Rows are points. The points of each table are mixes of a few directions, plus a little noise. How many directions does each table use, and how many do they share? Where both have some left over, give the other angles between the two spaces (their principal angles), to ten degrees, smallest first.
In the rows, 128 means zero.

First (4 x 2):
[[ 63 156]
 [146 120]
 [157 116]
 [146 120]]
Second, 5 rows:
[[121 131]
 [ 70 154]
 [131 127]
 [130 127]
 [189 101]]
Directions: first 1, second 1, shared 1

First:
[[108  98 178]
 [137 142 105]
 [141 148  95]
 [109  99 177]
 [145 154  85]]
Second:
[[123 102  92]
 [133 158 170]
 [132 149 157]
 [121  93  80]
 [135 164 177]
 [123 102  92]]
Directions: first 1, second 1, shared 0; angles 70

First (7 x 4):
[[157 120 140  73]
 [134 102 105  83]
 [132 116 119 104]
 [118 125 118 140]
 [104 175 161 230]
 [117 134 126 153]
 [134 123 127 113]]
Second (6 x 4):
[[ 98 124 101 169]
 [116 126 118 143]
 [112 125 114 150]
 [116 126 117 144]
 [193 138 186  43]
 [134 129 133 120]]
Directions: first 2, second 1, shared 1

First, 9 rows:
[[ 94 137 119 118 116 130]
 [138  99 105 249 126 114]
 [155 127 141 106 139 130]
 [126 141 139  73 130 134]
 [135 129 133 117 131 129]
 [128 133 133 104 129 131]
 [107 139 129  96 122 132]
 [140 123 128 143 131 126]
 [129 124 125 146 128 126]]
Second (7 x 6):
[[154 113 141  80 129  92]
 [135 103 123 110 113 177]
 [131 111 138 110 124 121]
 [119 107 138 123 121 134]
 [121 130 118 143 123 161]
 [105 173 119 184 144 106]
 [131 160 119 146 141 105]]
Directions: first 2, second 3, shared 0; angles 30, 80

First, 7 rows:
[[126  80  95 131 148 153 177 144]
 [130 123 101  76 129 165 189 121]
 [109 182 172 131  96  87  73 118]
 [147 180 140  78 112 138 121  99]
 [101 138 158 166 113  87  84 139]
 [145  88 106 152 155 143 140 139]
 [138 106 125 161 144 124 112 137]]
Second (10 x 8):
[[100 153 156 123  88 126 172  97]
 [112 132 155 128 152 144 145 155]
 [143  88  87 124 125 158 194 103]
 [123  77  72 164  93  85 110 111]
 [156 100  85 159 117  90  63 115]
 [101 120 105  94 130 126 135 160]
 [173 149 138 133 132 136 104  97]
 [146 126 110  94 173 147 100 170]
 [110 156 177 123 139 148 156 138]
 [115 179 195 137 130 119 101 134]]
Directions: first 3, second 5, shared 3

First, 9 rows:
[[118 167 234 121 171 171  70 111 126]
 [131 118 101 130 117 117 143 133 129]
 [139  86  15 135  82  82 190 147 130]
 [128 127 126 128 127 127 129 128 128]
 [122 150 187 124 152 152  96 118 127]
 [128 130 133 128 130 130 125 127 128]
 [126 134 144 127 134 134 119 125 128]
 [124 144 173 125 146 146 104 121 127]
 [137  96  41 134  93  93 175 142 130]]
Second, 9 rows:
[[110 121 121 101 106  97 203 147 173]
 [155 145 123 146 172 146 100  99  75]
 [101 112 132 125  85 113 164 112 189]
 [145 126 131 125 151 140  87 163  84]
 [110 156 113  93 109 106 169 186 149]
 [136  81 130 142 150 147 111  99  66]
 [158 151 141 128 155 120 109 153 145]
 [138 150 147 141 120 129  85 136 176]
 [ 98 110 113 151 103 154 123  56  95]]
Directions: first 1, second 5, shared 0; angles 50

First (8 x 11):
[[137 154 166 193 120 150 126 102 156 104 155]
 [238  85  78  90 169 127 108 111  79 121  77]
 [ 96  89 121  65 115 105 160 151 116 153  97]
 [102 126 157 144  99 158 181 136 164 129 151]
 [ 84 144 127 117 134  82  83 131 111 135 119]
 [114 147 146 159 116 147 139 126 152 122 154]
 [118 107 121  93 127 108 134 137 114 139 105]
 [135 174 106 163 144 147  93 131 132 121 166]]
Second (10 x 11):
[[140 102 141 136 181 110 127 140 184 137 142]
 [115 134  91 157  84 118 134 163 128  84  57]
 [138 145 123 128  89 115 144  99 120 139 111]
 [123 142  84 135  53 117 138  82  97 140 118]
 [153 129 223  88 153 169  95 171 123 129 138]
 [129  83 100 143 109 114 109 101 151 157 163]
 [113 160  88 104 182 123 123 141 163 113 163]
 [104 143 126 136  80 162 125 156  54  90  83]
 [133 120 173 134 192 131 154 118 118 144 144]
 [132 123 133 122 158 122 131 109 142 148 161]]
Directions: first 4, second 6, shared 0; angles 30, 80, 90, 90

First:
[[160 130  60 127 127 123  92 100 145 107 102 130]
 [219 136 117 166 138 115  98 135 131 128  85 150]
 [115 170 105 165 127 103 172 171 109 101  89 146]
 [169 145 115 164 121 110 117 156 127 108 102 140]
 [ 88  97 171 101 105 143 120 118 149 150 187 108]
 [103 167  83 144 139 112 169 147 106  98  86 140]
 [108 109 161 103 124 143 111 130 118 124 171 101]
 [108 101 178  79 158 161 124 104 101 151 164 103]
 [ 82  98 162 102 114 143 149  91 168 185 165 133]]
Second (10 x 12):
[[142 132 137 163 128 119 126 105 149 153 105 146]
 [170  89 153  89 121 145 113 131 149 163 164 131]
 [103 148 113 141 132 121 136 131 113 105 114 123]
 [194  78 168  97 118 146 107 118 169 190 161 143]
 [ 78 194  98 229 138  91 149  98 119 101  46 144]
 [ 86 149 102 117 133 126 140 150  93  80 129 107]
 [147  90 139  53 123 153 118 158 121 128 186 108]
 [143 123 137 138 126 127 124 117 142 147 123 138]
 [ 95 129 108  75 130 140 135 168  87  78 162  95]
 [123 149 125 178 131 112 132 105 139 137  90 144]]
Directions: first 5, second 2, shared 1; angles 40

First (8 x 18):
[[117 135 123 130 132 130 125 126 133 131 134 125 126 120 133 120 129 137]
 [178  99 149 119 107 120 140 136 107 117 101 142 137 164 105 167 122  87]
 [ 70 162 103 139 152 138 114 119 152 140 159 112 117  86 155  83 135 176]
 [187  94 153 117 103 119 142 137 103 116  97 145 139 171 101 173 121  80]
 [146 118 136 124 120 125 133 131 120 124 119 134 132 141 119 142 126 113]
 [ 45 177  93 144 163 142 107 115 163 146 172 104 113  68 166  64 138 195]
 [213  79 165 112  93 114 149 141  92 110  83 152 143 189  89 193 118  60]
 [ 68 162 103 140 153 138 114 119 153 141 159 111 117  85 155  82 135 176]]
Second:
[[113 175  96 116  58 106 161 142  94 102 105 170  90 132 112 214 119 104]
 [106 155 109 127 109 123 136 130 123 122 129 139 111 117 130 146 127 133]
 [145  99 148 132 160 138 114 122 141 139 135 110 149 132 132  92 131 133]
 [119 108 141 139 181 145 103 116 158 149 152  96 149 112 147  58 136 158]
 [111 159 107 123  94 117 144 135 113 116 120 149 106 124 123 169 124 122]
 [140 123 132 125 118 124 133 131 121 124 119 135 128 138 121 144 126 116]
 [168  69 169 134 182 144 103 119 148 147 135  96 168 143 131  68 133 129]
 [191  71 169 124 141 130 125 129 122 130 110 122 158 166 111 126 126  95]
 [229  51 183 116 122 123 135 136 104 120  89 134 163 194  93 159 121  63]
 [ 51 186  86 137 135 132 121 122 148 135 159 121 102  77 156 101 134 179]
 [ 35 212  69 134 108 124 133 126 137 125 154 137  84  72 153 132 132 176]]
Directions: first 1, second 2, shared 1

First, 10 rows:
[[140 146 136 123 125 121 125 130 118 117 112 134 121  89 131 142 109 138
  130 135]
 [110 132 136 151 140 150  89 143 153  92 113 156 144  87 115 135 157  92
  155 147]
 [122 116 107 108 123 143 157 125  95 172 186  79 109 241 146 127 107 151
   82 110]
 [143 121 123 111 119 105 160 113 113 157 134 109 119 155 137 117 109 155
  111 112]
 [142 109 109  97 114 109 186 107  95 191 170  78 109 229 148 109  98 172
   81  97]
 [143 109 116 104 116 101 177 107 109 178 149  95 117 193 140 106 109 164
   99 101]
 [120 147 131 133 133 154 103 144 120 105 134 131 123 116 130 153 121 118
  128 144]
 [129 162 149 146 135 139  80 147 141  69  84 170 135  17 118 159 129 105
  162 159]
 [108  95 133 158 139 118 110 123 190 111  96 170 166  92 100  89 198  82
  175 129]
 [121 142 141 146 136 140  92 142 147  87 101 159 139  61 117 142 143 102
  156 148]]
Second, 8 rows:
[[163 186 144 154  71 132 130 118 107  98  71 147 133  67 156 174  98 116
  135 110]
 [134 136 124 106 143 140 129 153 108 146 133 128 176 114 147 132 122 168
   95 110]
 [110 126 145 111 129 102 139  65 120 135 174  98  37 156 130  97 103 110
  120 174]
 [134 134 154 146 190 163 105 158 178  90  95 198 180  56 115 125 199 117
  163 109]
 [160 135 117 138 112 142 159 143 119 136 118 125 133 176 135 158 122 144
  126  84]
 [114 119 100 134 112 108 120 127 157 109 143 158 118 112 112 138 161 126
  128 146]
 [ 87  94 138  98 148 102 122  90 113 160 180  71  76 166 120  70  97 114
  119 184]
 [123  92 101 137 120 133 124 170 126 151 115 101 172 175 110 127 122 128
  140 108]]
Directions: first 3, second 6, shared 1; angles 30, 90

First (9 x 24):
[[121 108  98 173  98  97 137 154 105 114 140 143 103 130 155 136 165 105
  117 152 160 131 136 129]
 [129 129 121 171 107  90 126 162 120  78 163 138 101  99 130 123 123 133
  116 127 162 113 168 136]
 [152 159 147 169 180 143 107 200 139  71 162 166  94  77  20 100  96  96
  164  96  96 100 120 110]
 [130 139 180  42 193 187 134  38 166 206  72  95 196 168 132 100 122 167
  185 106  72 119  90  95]
 [121 132 132  90 129 121 131  75 139 160 118 108 155 145 165 111 131 151
  120 146 133 126 135 134]
 [126 153 125  60 156 133 119  61 150 185 118 114 164 146 138  87 123 128
  110 169 108 129 109 142]
 [128 110 108 159  93 143 126 187 103 104 126 141  97 124 107 187 123 102
  106 111 125 158 112 139]
 [122 114 125 131  85 126 130 139 117 111 126 113 122 127 150 173 111 149
   99 111 145 147 146 147]
 [122 109 117 157 110 111 140 137 113 123 127 133 118 136 156 135 158 123
  134 135 150 127 135 120]]
Second:
[[152 148 143 180 152 160 155 137 205  88 127 129 163 130 141 164  95 122
   91 201 112 104 126  91]
 [117 116 106  72  80 108 129 108  91 164 156 139  86 112 113  92 157 130
  200  57 154 172 116 182]
 [147 116 147 166 131 132 162 123 194  86 101 148 159 160 142 176 125 138
  102 200  93 103 130 124]
 [128 142 126  99 108 122 128 119 129 159 165 115  92 103 111 111 139 110
  169  84 156 159 124 146]
 [129 114 134 161 152 134 127 138 131  95  87 140 166 156 146 150 117 146
   81 178  97  93 134 106]
 [108 137 127 114 153 120  82 144  63 158 127  96 113 115 119 102 129 118
  108  85 145 126 140 107]
 [139 139 161 177 171 135 127 142 170 102 101 108 155 146 135 171 114 120
   62 190 104  89 145  82]
 [118 114 129  93 105  99 121 116  99 155 130 126  97 132 116 118 160 126
  158  85 136 147 132 161]
 [115 126  80  91 100 144 120 125  71 144 156 150 120  98 130  69 117 142
  180  71 156 158 104 153]]
Directions: first 5, second 4, shared 0; angles 60, 90, 90, 90

First:
[[ 57 108 148  90 125 122 140 131 108 166 133 112 110 116 131 139 134 144
  143 179 130 149 108  74 165 118 126 153  89 142 116 146]
 [154 148 104 146 150 111 120 150 174 133 139 129 141 155 125  35  64  95
  127  70 124 107 175 156 170 131 110 128 147 137 159 126]
 [121 112 109 121  80 172 135 117 127 129 120 106 122  85 158 167 178 145
  141 170 131 150 114  92 116  94 126 135 107 142 138 124]
 [140 121 158 122 117 128 139 136 115  89  77 140 118 116 152 151 157 117
  138  89 117 145 101 140 107 127 143 112 100 158  93 145]
 [182 172 152 168 159 134 118 150 164  89 112 145 151 142 124  76 105  79
  108  27 122 113 149 204 115 152 138 114 152 137 123 126]
 [ 89  90 104  95 116 137 153 138  80  62 134 121 110 100 140 204 139 166
   86 145 136 156 110 100  85 149 153 134  94 113  98 158]
 [ 97 149 141 142 138 160 108  94 116 191 192 113 144 119  84 174 159 156
  113 221 150 117 121 110 114 131 129 153 162  78 147  93]
 [179 162 172 156 171  69 105 123 149 165 108 164 141 192  98  58  93  87
  160  78 113  86 137 184 154 140 115 103 170 130 127 110]
 [133  91  65 112  97 117 134 114 117 127 138 120 117 127 139 146 123 162
  136 175 129 127 138  91 124 109 114 120 127 117 151 124]]
Second (10 x 32):
[[103 137  66 143  95 218 123 117 148 140 203  79 148  71 128 160 152 159
   85 198 155 141 156  94 110 111 127 166 141  95 182 104]
 [123  94  76 111  82 133 131 110 130 159 133 110 116 114 149 136 142 156
  159 193 127 134 132  73 146  86 105 130 118 134 161 119]
 [ 69 107 134  91 157  97 148 155  98 103 136 130 110 137 122 131  88 139
  101 117 130 142 124 109 144 161 141 143  96 127  97 166]
 [195 170 168 174 137 139 107 115 152 130 103 148 150 139 120 114 154  93
  142  82 121 108 124 190 103 127 131 105 164 131 127 101]
 [124 156 100 157 115 207 118 121 151 130 185  96 154  85 120 150 151 138
   86 159 150 132 150 130 101 125 134 154 151  98 165 103]
 [199 157 185 160 144  97 111 119 141 128  72 165 137 162 124 102 142  86
  164  63 109 104 112 192 116 129 128  90 153 147 107 114]
 [227 153 190 164 134  80 107 109 145 141  46 176 134 174 131  92 152  79
  196  60  99  97 105 196 121 113 118  73 158 160 108 106]
 [ 89  92 100  93 117 107 143 133 110 132 132 119 108 127 138 133 111 152
  134 161 128 140 127  82 151 121 121 136 101 133 128 147]
 [ 84 111 123 101 142 113 142 144 109 114 139 124 116 130 126 133 103 140
  109 131 131 139 128 107 140 146 135 141 106 126 113 152]
 [ 67 104 136  87 159  89 150 156  95 102 132 132 108 141 123 129  85 138
  103 115 128 142 122 108 147 162 141 142  93 129  93 169]]
Directions: first 6, second 3, shared 3
